Each row of a before or after table is a point. One or more steps were done to the points. Then noise was added and the rows were shuffled. The steps act on how far a point lies along the listed directions, d1 being the first. What was done? A step turns or swaps two directions, mirrors them in a line or flattens them onto one, adds a multiple of one to another, or multiplies one. Angles are multiples of 10 degrees, from the lower direction toward the higher: turns from -170 to 170, lines from 10 to 170 but not 90. Use the fewest steps. Two steps may share a direction if one is a turn and the other turns, adds or multiplies; they go together, in the order done. Otherwise the lowest direction goes first.

Directions:
(1): [-0.7  6.1  4.3]
(2): [ 5.3  3.5 -4.0]
(3): [-5.3  2.6 -4.6]
Before (12 x 3):
[[ -5.8  -5.1  -3.6]
 [ -3.6   0.3  -0.7]
 [  2.1  -5.7   3.8]
 [ -1.1  -1.5   0.5]
 [ -3.8   0.7   0.3]
 [ -3.9   1.4   1.7]
 [  4.8   3.4  -6.1]
 [ -1.1  -1.6  -0.8]
 [  4.1 -15.0   0.8]
 [ -6.1   2.7  -0.3]
 [ -0.9  -6.6  -9.3]
 [ -0.5   0.6  -1.1]]
After (12 x 3):
[[ 1.9  2.8 -1.8]
 [-1.0  0.9 -1.2]
 [ 1.3  4.1 -1.4]
 [ 2.3  0.9 -6.8]
 [-6.5 -1.0 -1.2]
 [ 3.2  6.7 -1.4]
 [ 0.2  0.1 -1.6]
 [ 5.4 -7.9  2.8]
 [ 1.2 -0.3 -0.2]
 [ 0.5  5.5 -0.8]
 [ 5.4 -8.6 -6.5]
 [-8.8 -8.5 -6.6]]
Steps: add -0.5 times d2 to d1; turn d2 and d3 by -110 degrees

Directions:
(1): [ 4.9 -1.8 -6.7  1.8]
(2): [-2.4 -6.5  1.3  5.0]
Before (11 x 4):
[[ 3.2 -2.7 -2.7  2.2]
 [-3.1 -7.1  4.1  4.0]
 [ 0.0  0.9 -0.4  1.2]
 [ 1.4 -0.9 -1.8  1.2]
 [ 1.1  1.1 -0.6 -1.5]
 [-0.6 -3.4  0.1  3.2]
 [ 1.5 -2.9 -0.9  2.5]
 [ 0.7  1.6  0.8 -2.9]
 [ 0.5  1.5 -0.5 -0.6]
 [-0.1  1.1 -0.1 -0.4]
 [-1.8 -0.8  0.3  1.3]]
After (11 x 4):
[[  2.0   6.3   0.8  -6.8]
 [  1.5  -8.0  -1.8   6.2]
 [  1.4   4.2  -1.0  -2.7]
 [  0.3   0.9  -0.8   0.9]
 [ -9.9 -20.5   9.0  14.1]
 [ -2.8 -10.6   0.7   8.8]
 [  2.6  -2.4  -3.8   2.6]
 [  4.9  -6.4  -5.6   5.5]
 [  2.8   4.0  -1.4  -3.9]
 [  0.2   2.6  -0.5  -1.6]
 [ -3.0  -3.8   1.4   3.3]]
Steps: multiply d1 by 2; multiply d2 by 3

Directions:
(1): [ 0.5 -8.0 -1.9 -5.3  3.8 -0.4  5.2 -3.6]
(2): [-4.3 -4.1  0.2  3.9  2.7  8.9 -3.6 -0.3]
(3): [-5.3 -5.6  4.5 -1.0 -2.3 -6.0 -4.9  2.1]
(4): [ 0.9 -1.2  5.9  8.2  2.8 -2.5  5.6 -1.0]
Before (12 x 8):
[[ -1.5  -5.7   1.1  -0.6  -0.3  -2.2   2.1  -1.0]
 [ -2.6   1.3   3.9   0.0   0.9  -3.5   2.0   2.1]
 [  1.2  -0.5   1.0   0.7  -0.4  -1.1   1.2  -1.8]
 [  8.2   9.3  -9.4 -11.6   0.0   1.4  -2.2  -0.2]
 [  4.2  -0.2  -0.6   0.7   3.0  -4.0   1.3  -0.6]
 [  4.2   0.5 -11.8  -8.3   3.0   6.9   2.1  -4.2]
 [  3.0  -6.8  -0.1  -6.0   1.4  -6.5   4.7  -3.1]
 [  1.1  -0.7  -4.1  -5.1   2.2   1.8   2.6  -4.8]
 [  0.6   1.0   0.9  -4.9  -2.1  -6.7  -1.7   3.0]
 [ -1.8   0.0 -10.3 -14.7  -5.5   2.1  -7.9   4.5]
 [ -2.4  -7.7   5.5  -3.6   1.8  -1.4   3.4  -2.9]
 [  1.5   3.2  -1.2  -3.5  -2.0  -5.2   1.0   0.7]]
After (12 x 8):
[[ 0.7  0.2  1.2  3.7  1.6 -1.3 -4.6  2.1]
 [ 1.6  6.9 -1.4 -1.0 -1.4  2.4 -3.8  4.0]
 [-1.4  0.2  0.9  5.3  2.7  4.8  0.6 -3.1]
 [ 8.1  9.3 -9.0  1.3  2.6 11.5  7.1  0.2]
 [ 0.2  6.2 -0.2  3.2 -2.0  0.7 -1.7  0.9]
 [ 7.8 11.4  2.2 10.3  5.6  4.6  4.8 -0.2]
 [-5.0 -3.2  2.4 -3.6 -1.1  7.0 -5.4 -0.4]
 [ 2.3  0.6 -0.1 11.6  7.4  7.8  6.5 -3.7]
 [-0.6 -0.8  1.2  0.8 -2.2 -0.2 -1.9 -0.9]
 [-3.9  2.2  0.9 -3.1 -0.8 -1.0 -2.0  2.8]
 [-3.5 -0.3  1.0  4.4 -0.8  7.5 -8.8  1.1]
 [-3.0 -3.0 -1.3 -0.3 -1.5  3.9 -3.7  0.6]]
Steps: swap d1 and d2; turn d3 and d4 by -90 degrees

Directions:
(1): [ 4.8  2.4 -2.3  4.8 -4.7 -4.1  2.6 -2.4  6.1 -7.7 -1.2]
(2): [-3.5  7.5 -1.8  7.3  2.0 -0.9 -2.5  4.8  2.8  5.1 -3.7]
(3): [-1.0 -5.4 -4.5  6.5  0.4 -1.0  2.1 -4.3  1.7  5.7  7.4]
(4): [-1.9  8.1  0.3  1.9 -3.1  2.0  4.2 -5.3 -8.2 -0.6  2.8]
(5): [ 4.3 -1.3  2.9  1.2  1.5 -2.0 10.9  6.3 -2.0  2.7 -1.0]
Before (13 x 11):
[[ -0.7  -4.9  -1.1   2.7   3.6  -1.1   3.4  -0.4  -1.0   0.5   5.0]
 [  2.9  -9.5   3.7  -9.2   3.4  -0.3  -8.4   7.4  10.1  -1.6  -8.1]
 [  3.2  -5.2  -1.9  -1.8   1.3   1.9   3.7   3.4   1.7   1.2  -0.2]
 [  4.7   2.6  -0.7  -3.0  -2.5  -4.4  -3.0  -2.3   7.9  -9.7  -2.7]
 [ -4.2 -13.6  -4.5   3.4   4.3  -6.1  -7.1   0.9  15.2   7.4   6.3]
 [ -1.5   0.3  -0.2   0.1  -3.9   0.6   0.4  -0.7   0.1  -3.1   2.8]
 [  8.4   6.5  -1.3   1.6  -2.8  -2.8   6.4   2.5   4.8  -6.2  -5.4]
 [ -1.3  11.1   1.6   2.4   3.1  -0.9  -5.3   4.3  -1.8  -2.5  -3.8]
 [  2.2   5.5   3.6   0.2   0.9  -1.8  -2.4   2.0   0.4  -2.3  -3.8]
 [  0.9   3.7   2.5  -3.4  -1.3   0.0  -2.7  -3.4  -1.3  -7.4  -4.8]
 [ -2.3   5.7   1.2  -2.5   0.4   2.0  -6.1  -0.2  -5.1  -4.7  -3.7]
 [ -1.2   3.8   0.6   0.2   0.9   2.5  -1.9   3.6   0.1   2.2  -4.9]
 [  2.3  -0.6   0.3   3.9   0.1  -0.4   8.6  -0.6  -2.3  -0.1   2.4]]
After (13 x 11):
[[  3.7  -2.4  -0.4   1.6   0.2  -2.2   1.7   2.1   5.8  -5.4  -3.0]
 [  2.4   0.4   2.9  -1.8   2.7  -0.9  11.4   0.5  -6.9   5.1   4.7]
 [  2.8   2.0  -1.8  -1.9  -3.6   2.8   2.3  -2.0  -0.9  -6.1  -0.8]
 [ -0.6  -4.6  -0.2   3.0   2.8   0.3   3.9  -3.5  -3.3   5.7   4.3]
 [ -3.5  -3.5  -3.2   4.7   3.4   1.4  -2.2  -1.7  -3.0   6.3   4.6]
 [  1.1  -0.4   1.7  -2.2   2.2  -0.9  -1.3   1.6   1.0  -7.8  -2.3]
 [ -1.3  -3.4   1.4  -0.8  -1.1   0.4   1.6   3.4   0.4   0.9   2.1]
 [ -2.4   3.1  -3.0  10.0   5.1  -2.1  -1.9   1.5  -0.1   7.1   4.4]
 [  7.1   1.9  -2.2   5.5  -0.3  -2.0  12.5   2.3   1.3   3.3   1.4]
 [  0.9   1.6   0.3   5.7   1.3  -1.8   1.1  -1.7  -0.8   4.1   3.5]
 [ -3.8  12.0  10.6 -14.2  -1.4   1.2  -1.3   3.1  -8.7  -7.7  -7.0]
 [ -1.6   8.4   3.5  -3.6  -6.7   5.5   5.8 -12.0 -14.3  -3.0   4.9]
 [ -2.0   3.0  -2.9   5.0  -0.7   2.1  -0.8  -1.7   1.3   4.0   0.0]]
Steps: swap d1 and d5; add 0.3 times d4 to d2; turn d3 and d4 by -150 degrees

Directions:
(1): [  7.0  -7.4   1.1   0.1  -0.7 -10.1  -2.1   1.1   0.4   0.1  -4.6   3.3
  -1.5  -4.0]
(2): [-4.1 -3.5  3.8 -3.2 -2.9  4.9 -4.7  0.7  4.5 -9.2 -3.2  6.2 -0.8  0.5]
(3): [ 1.5 -2.0 -2.9 -6.0 -0.8  6.8 -3.1  2.2 -4.1  8.1  1.1  6.1 -0.9 -5.5]
(4): [ 3.4 -4.9 -1.0  1.5  4.8  5.4 -6.1 -1.8 -5.3 -1.6 -4.6 -7.1 -4.0  3.6]
(5): [ 3.9 -0.3  2.1 -0.3  8.1  3.0  0.3 -2.5 11.6  4.9 -1.0  1.1  0.5  1.3]
Before (13 x 14):
[[-2.2 -0.7  1.2  2.3 -0.9 -5.6  1.3  0.6  1.3 -7.4 -1.2 -0.8 -0.5  3.1]
 [-0.3  0.9  0.9  2.2 -0.4 -3.5  0.8 -0.6  0.0 -3.5 -1.9 -1.3 -1.3  2.8]
 [ 2.7 -1.7 -1.3 -1.6 -1.1 -5.4 -0.8  2.3 -3.5  3.4 -2.1  1.5 -1.3 -4.1]
 [-0.2 -0.3 -2.0  1.4 -0.5 -2.9  1.3 -0.1 -4.1  1.0 -0.3 -3.1  0.6 -0.4]
 [ 0.0 -0.7 -0.3 -1.1 -0.9  0.9 -0.6  0.0 -0.9  0.5 -0.2 -0.3 -2.0 -1.7]
 [ 0.8 -0.3  0.2 -1.9 -1.5 -1.0 -0.4  0.7  1.3  0.9 -0.9  3.5  0.1 -4.2]
 [ 1.4 -0.5  3.7  3.0  1.1 -3.5  0.5 -2.2  2.8 -5.5 -2.8 -2.0 -0.8  3.7]
 [-0.7 -1.0  2.6  2.6  2.3 -4.6  0.4 -1.7  2.7 -6.3 -2.3 -5.2 -0.8  4.9]
 [ 0.4 -1.3 -0.4  0.3 -1.0 -0.5 -0.4  1.7 -4.5  3.7 -1.2  1.9 -0.8 -2.9]
 [ 1.0  0.0  2.7  3.2  0.4 -2.2 -1.5 -1.2  4.2 -7.7 -2.4 -3.6 -0.2  3.9]
 [ 1.6 -1.7 -0.2  1.8 -0.9 -4.4  0.2  1.0 -1.9  0.6  0.0  0.2  0.0 -0.2]
 [-0.8 -3.0  1.7  0.7 -1.8 -2.5 -1.1 -1.6  0.1 -8.5 -2.5 -4.2 -3.1  2.0]
 [-3.2  4.5 -0.5  1.4 -2.9 -0.8  3.0 -0.8 -3.7 -1.3  2.1 -1.7 -0.2  0.8]]
After (13 x 14):
[[  4.2   4.5  -4.7   2.9   2.1  -5.5   5.1  -0.4  -6.6  10.5   2.7  -5.0
   -0.6  -0.3]
 [  8.8   6.1  -5.2   5.2   5.3  -8.5   8.8  -2.0  -7.2  16.9   5.0  -9.2
    0.8  -0.9]
 [ -5.2  -3.8   4.7  -1.7  -4.5   3.2  -4.2   2.1   2.2  -9.0  -4.6   7.6
   -1.0  -0.7]
 [  0.7  -1.8  -0.3   0.0  -1.7  -2.2  -0.2   1.7  -2.0   1.5   0.7   2.7
    0.3  -1.5]
 [ -0.9  -1.5   2.8  -0.8  -2.2  -1.8  -1.5   0.1   4.1  -5.7  -3.0   3.2
   -0.3  -2.0]
 [ -2.1  -1.0   1.5  -1.0  -2.0   1.2  -1.2  -0.1   1.6  -4.0  -1.1   0.8
   -1.8  -0.5]
 [ -3.3  -3.9   3.4  -4.8  -5.1  -0.8  -4.5   2.8   3.0  -7.4  -4.6   8.5
   -1.2  -2.9]
 [  8.0   6.5  -8.1   4.1   6.9  -9.1   9.3  -1.1  -9.3  20.5   6.8 -12.2
    1.2  -1.1]
 [  9.8   8.3  -7.6   6.7   5.8  -9.3   8.6  -1.4  -7.7  18.3   6.7 -13.1
    1.8  -0.6]
 [ -0.2   2.3  -2.1   0.0  -1.7   0.8   0.9  -0.4  -6.8   2.6   1.4  -1.4
   -1.6  -1.0]
 [  5.6   5.5  -6.8   4.6   2.5  -9.4   9.1  -1.8  -9.0  12.9   6.0 -12.4
   -0.6  -1.4]
 [  6.6   5.1  -8.1   5.3   4.4 -11.4   9.0   0.4  -9.8  15.4   5.9  -9.7
    0.5  -0.8]
 [ -2.0  -1.5  -1.5  -2.1  -2.2   1.3  -1.0   1.1  -3.4   0.6  -0.5   2.1
    0.3  -2.3]]
Steps: flatten d1 and d4 onto the line at 150 degrees; turn d2 and d3 by -110 degrees; multiply d2 by 3

Directions:
(1): [-6.6  0.9  4.6 -1.0  7.0  4.0  2.9  5.7  1.5  2.1 -5.6  0.4 -5.1 -1.6
 -4.5  3.9 -3.1 -0.9  7.7  5.6]
(2): [12.5  0.6  3.4  6.9 -1.2  7.2  3.2  1.8  4.6  0.3  3.3 -1.3 -3.8 -0.4
 -5.2  1.1 -3.6  0.5 -1.5 -0.5]
Before (11 x 20):
[[ -4.6   0.7  -0.6  -0.4   3.6  -1.1   0.4  -0.3  -0.2   2.1  -0.5  -1.1
   -2.9   3.1   0.7  -0.7   1.0   1.2   1.2   2.0]
 [  2.9  -0.2  -2.1   0.5  -0.7  -2.6  -1.2  -2.3  -3.8  -0.5   2.8  -0.9
    1.8   2.0  -1.5  -0.1   2.0   0.2  -6.1  -4.9]
 [  1.7  -0.3   4.5   2.3   8.9   9.3   3.8   8.1   4.6   2.3  -6.7  -1.8
   -7.7  -4.1  -5.9   4.5  -6.2  -0.7   5.0   4.7]
 [  1.2  -0.2  -4.6  -2.2  -7.6  -6.2  -6.8  -7.4  -2.8   0.3   2.5   2.6
    6.8   2.1   4.5  -6.0   4.0   1.2  -6.3  -5.7]
 [  3.2  -1.3  -2.9   0.1  -4.1  -3.8  -2.2  -5.5  -4.6  -0.6   3.2  -1.1
    7.7   2.6   6.4  -1.8   3.1   0.2  -8.3  -3.8]
 [  6.2   3.9   9.2   5.7   6.6   7.3   3.6   5.5   6.5  -1.0  -0.6   1.3
   -6.6  -1.2  -6.5   5.0  -2.8   0.2   6.1   5.8]
 [  5.1  -0.9   1.1   3.5   0.1   1.0   1.3  -1.4   3.6   4.8  -1.9   0.7
   -1.2  -1.2  -3.0   0.6  -3.1  -2.6   1.1  -0.8]
 [ 10.1   0.8   9.3   8.1   1.8  12.9   4.6   6.0   5.0   0.7  -0.7  -1.0
   -4.8  -0.3  -6.7   1.2  -7.4   2.3   2.5   3.2]
 [-20.7  -0.1   0.1  -8.5   5.8  -3.2  -3.2   1.8  -4.7   2.0 -10.4   4.1
   -1.2  -2.7  -1.3   2.5   2.9  -3.4   8.0   5.2]
 [  5.3   0.7   0.8   4.9   3.2   5.9   3.2   4.2   2.5   1.2  -0.9  -1.8
   -6.3  -2.4  -4.4   7.0  -3.6  -1.7   5.3   3.7]
 [ -5.3  -0.8  -2.7  -2.9  -2.1  -5.2   0.5  -1.8   0.6  -0.4   0.2   0.4
    3.5   0.0   5.8   1.3   2.3   2.5  -0.3  -1.0]]
After (11 x 20):
[[ 10.2   1.9  -2.4   3.1  -6.2  -5.8  -4.4  -6.0   0.7  -5.4   7.7   1.6
    5.7   2.7   5.8  -3.2   5.6   1.7  -7.4  -4.9]
 [ -0.4   0.2   6.8   2.7   6.2   6.3   4.0   5.0   0.5   3.8  -4.0  -0.6
   -3.0  -0.1  -4.6   5.5  -4.2  -1.2   3.5   5.1]
 [ -5.1   0.3  -2.0  -1.1   2.3  -2.9  -0.1  -1.8  -0.4   2.2   0.7  -0.8
   -1.5   3.8   3.3  -1.9   2.4   1.2  -0.6   0.4]
 [ -3.3   1.3   7.5  -0.4   5.3   6.2   1.8   4.0   3.6   4.5  -6.7   2.5
   -6.8  -1.8  -8.0   3.1  -4.0   0.3   7.1   4.7]
 [  1.3   0.4   2.2   1.8   5.4   2.5   1.9   2.2  -1.6   1.5  -0.8  -1.0
   -3.6   0.1  -7.6   3.6  -1.6   0.5  -0.2   0.0]
 [  8.1  -0.2  -7.4   3.2  -5.7  -2.4  -1.9  -4.3  -2.4  -1.2   5.6  -1.9
    2.2   0.1   4.6   1.0   3.0  -0.6  -4.4  -4.1]
 [ -6.0   0.8   1.1  -2.0   2.3  -1.2   3.0   3.1   2.7   0.9  -2.7   0.2
   -0.3  -1.9   1.2   3.7  -0.6   1.9   5.2   2.8]
 [  6.0  -3.2  -8.6  -0.9  -6.0  -4.6  -5.1  -5.7  -2.1  -2.6   3.2  -2.2
    6.3  -0.8   8.2  -4.8   3.6   0.7 -10.5  -7.1]
 [  5.6  -1.5  -1.3   1.7  -2.0  -2.3   0.3  -4.0   2.3   3.1   0.7   1.2
    2.3  -1.5  -0.7  -1.3  -1.4  -2.9  -1.8  -3.7]
 [ 14.3  -1.2  -0.9   6.1  -9.1   1.7  -2.5  -4.4  -0.7  -3.4   7.1  -0.7
    7.5   3.2   4.3  -6.6  -0.1   3.5  -9.9  -5.9]
 [-19.7  -1.1  -5.9 -10.2   0.3  -9.4  -6.7  -3.2  -7.5  -0.5  -6.9   4.2
    4.7  -0.5   5.2  -2.0   6.5  -3.2   1.9   0.2]]
Steps: mirror d1 and d2 in the line at 110 degrees
